Each row is a point. Two turns around zero, p and q, are shown by what they do to some points. Write where each new point lands after one turn and then the other. Backwards means that the second turn is done in reverse. Each puzzle has new turns, and all numbers are rounded.

Turn p:
32,16 => 8,35
-38,-3 => -22,-31
13,-38 => 38,-14
22,-11 => 22,10
-29,36 => -46,1
Turn q:
-29,7 => -24,17
-41,11 => -34,25
44,2 => 42,-14
26,-20 => 17,-28
Where do these land?
p, then q: -28,6 => -27,-8
p, then q: 13,36 => -6,38
p, then q backwards: 14,-42 => 44,0

Turn p:
-4,37,0 => -2,37,3
6,-15,17 => -6,-17,15
-27,-19,-9 => -15,-15,-27
-5,-29,20 => -17,-30,8
7,-39,13 => -4,-41,9
24,65,-42 => 46,66,-7
Turn q:
-32,10,34 => -34,-16,29
-9,-23,-21 => 18,-23,-15
49,-54,-38 => 79,5,-21
-10,27,13 => -30,9,5
10,5,11 => -1,12,10
-8,35,1 => -32,13,-8
Where do these land?
q, then p: 22,-17,24 => -2,6,36
q, then p backwards: 8,2,55 => 24,22,45
q, then p backwards: -20,0,-61 => -33,-33,-45
q, then p: 16,17,9 => -7,24,3
p, then q: -26,-2,-27 => 4,-5,-37

Turn p:
8,-14,37,-20 => -20,-35,20,-3
21,-12,31,34 => -29,12,34,23
6,-14,-18,-8 => 22,-7,-2,10
-12,58,-65,-3 => 47,49,-37,-42
-22,-18,16,-2 => -20,-18,-14,12
Turn q:
16,22,-12,29 => 32,19,-18,4
-20,44,0,-1 => 9,40,21,-15
-17,11,-25,15 => 3,20,-18,-23
2,-25,-15,-59 => -15,-49,28,-30
-15,-55,13,-7 => -47,-31,-13,10
-15,37,4,17 => 10,42,5,-2
49,-34,35,6 => 8,-40,-5,56
Where do these land?
p, then q: -36,-3,8,-44 => -19,-41,-17,-31
q, then p: 13,-19,-17,3 => 21,-8,-2,18
q, then p backwards: 6,-32,27,-8 => -8,-33,26,3
p, then q: -7,-20,4,25 => -1,26,-21,3
q, then p backwards: 24,74,-22,24 => 35,27,-72,7

Turn p:
-1,29,-13,-45 => -21,35,-28,-25
-1,36,38,35 => -32,-5,54,0
-27,-27,-44,20 => 4,-29,-36,40
-7,-3,-27,-22 => 0,9,-35,1
48,-30,24,22 => 50,5,41,8
-12,-5,21,-10 => -1,-13,3,-23
Turn q:
-38,14,50,-20 => -3,-38,41,-37
32,-19,-18,36 => 20,9,-29,41
17,-17,-1,-27 => 15,15,-16,-24
-12,-15,-21,-25 => -19,8,-22,-23
-37,1,-3,-11 => -30,-17,3,-17
38,37,-8,48 => 16,23,24,62
Where do these land?
q, then p: -14,-2,-33,23 => -18,-26,-9,27
q, then p: 0,53,-18,4 => -38,-21,32,-14
p, then q: -9,-36,-4,10 => 21,6,-30,11
q, then p: -28,29,39,-41 => 12,-6,1,-68
q, then p backwards: 46,-34,18,-29 => 29,-39,-1,-45
q, then p: 3,-11,-3,34 => 11,-11,8,31

Turn p:
31,26,17,-12,-10,6 => 13,-27,31,3,12,-14
2,14,-11,37,-31,27 => 51,-3,-1,-12,-5,24
-38,2,26,-60,18,-28 => -59,36,30,-9,7,-31
-2,-17,-10,51,11,-21 => 18,12,-48,23,12,10
-32,-18,24,-35,43,8 => -64,19,14,-1,9,17
36,-18,14,-10,-45,0 => 24,-16,26,31,-35,-15
3,11,-59,30,15,9 => 17,-21,-52,-35,1,10
Turn q:
18,-3,11,-31,26,31 => -22,4,42,-4,-16,23
27,13,10,-11,-17,-8 => 21,9,-3,6,-24,18
-6,14,48,8,-1,16 => -20,40,0,24,-16,-7
-4,19,-3,-7,27,-33 => 30,13,19,3,29,0
-14,-65,-60,16,26,2 => -15,-75,14,-30,26,-35
-23,-8,-56,-20,12,3 => -6,-31,3,-40,38,14
-5,-6,59,19,-69,-4 => -1,41,-55,9,-55,-28
7,37,-9,25,-3,-7 => 14,2,-20,31,18,17
Where do these land?
q, then p backwards: 4,10,8,-1,-42,16 => -15,-33,-27,11,4,2
q, then p: 37,-1,-2,-28,13,57 => 11,34,41,0,-20,47
q, then p: -14,-46,-24,-44,38,-24 => -56,1,42,37,1,-25
p, then q: -16,37,23,21,-10,-54 => 47,7,30,37,30,10
p, then q: 1,19,26,46,-33,-21 => 27,-15,20,54,-8,18
q, then p: -9,-2,21,9,6,32 => 9,35,-2,-14,10,6
q, then p backwards: 3,-40,-34,-11,41,-32 => 35,60,5,-20,-14,13
q, then p: -6,23,-18,7,-12,27 => -6,2,-14,-26,-7,30

Turn p:
-19,-4,-13,-7,-17,43 => 20,29,-23,13,-14,24
55,17,-5,16,3,1 => 31,-19,25,6,39,-7
20,-48,-10,-24,-23,-11 => 19,7,18,-54,-17,13
-26,26,-11,5,44,-7 => -39,-20,-27,22,18,7
2,35,5,-25,-12,17 => 11,27,-23,7,21,-20
10,1,21,-13,35,15 => -24,19,15,6,29,12
-72,-2,36,-1,-35,0 => -26,35,-21,19,-66,-27
30,-27,-24,48,5,-58 => 7,-77,37,-19,-12,-1
Turn q:
38,0,33,-24,21,-5 => -15,0,-19,-31,2,46
-55,-24,4,54,1,-32 => 24,-16,-2,-10,43,-69
33,24,11,9,18,8 => 19,7,-5,0,10,41
-35,5,21,0,41,44 => -29,-18,-9,40,49,11
33,38,22,3,-39,9 => 23,-13,42,-11,-19,41
-18,14,-49,14,-2,57 => 9,3,6,78,-11,-7
-20,-1,-12,-28,12,-17 => -29,25,0,-4,3,-16
20,-13,-12,-9,-24,-28 => 7,9,-1,-28,-34,-10
4,-43,-19,-20,-29,-36 => -11,3,-12,-33,-44,-38
Where do these land?
q, then p: 0,-10,-14,-35,4,-22 => -3,5,-37,-1,-9,-23
p, then q: 22,24,-10,24,10,8 => 19,-7,-36,-3,13,4
q, then p: -11,13,7,35,-33,-8 => -5,5,45,-19,11,-13
p, then q: -15,-2,9,-93,-25,16 => -26,78,47,17,-9,24
q, then p: -19,22,13,0,25,-2 => -29,-1,-1,20,18,10
p, then q: -20,12,-26,49,-13,24 => 50,-26,-16,14,-25,-8
q, then p: 42,-60,20,19,32,-16 => 29,-14,-38,-51,16,45
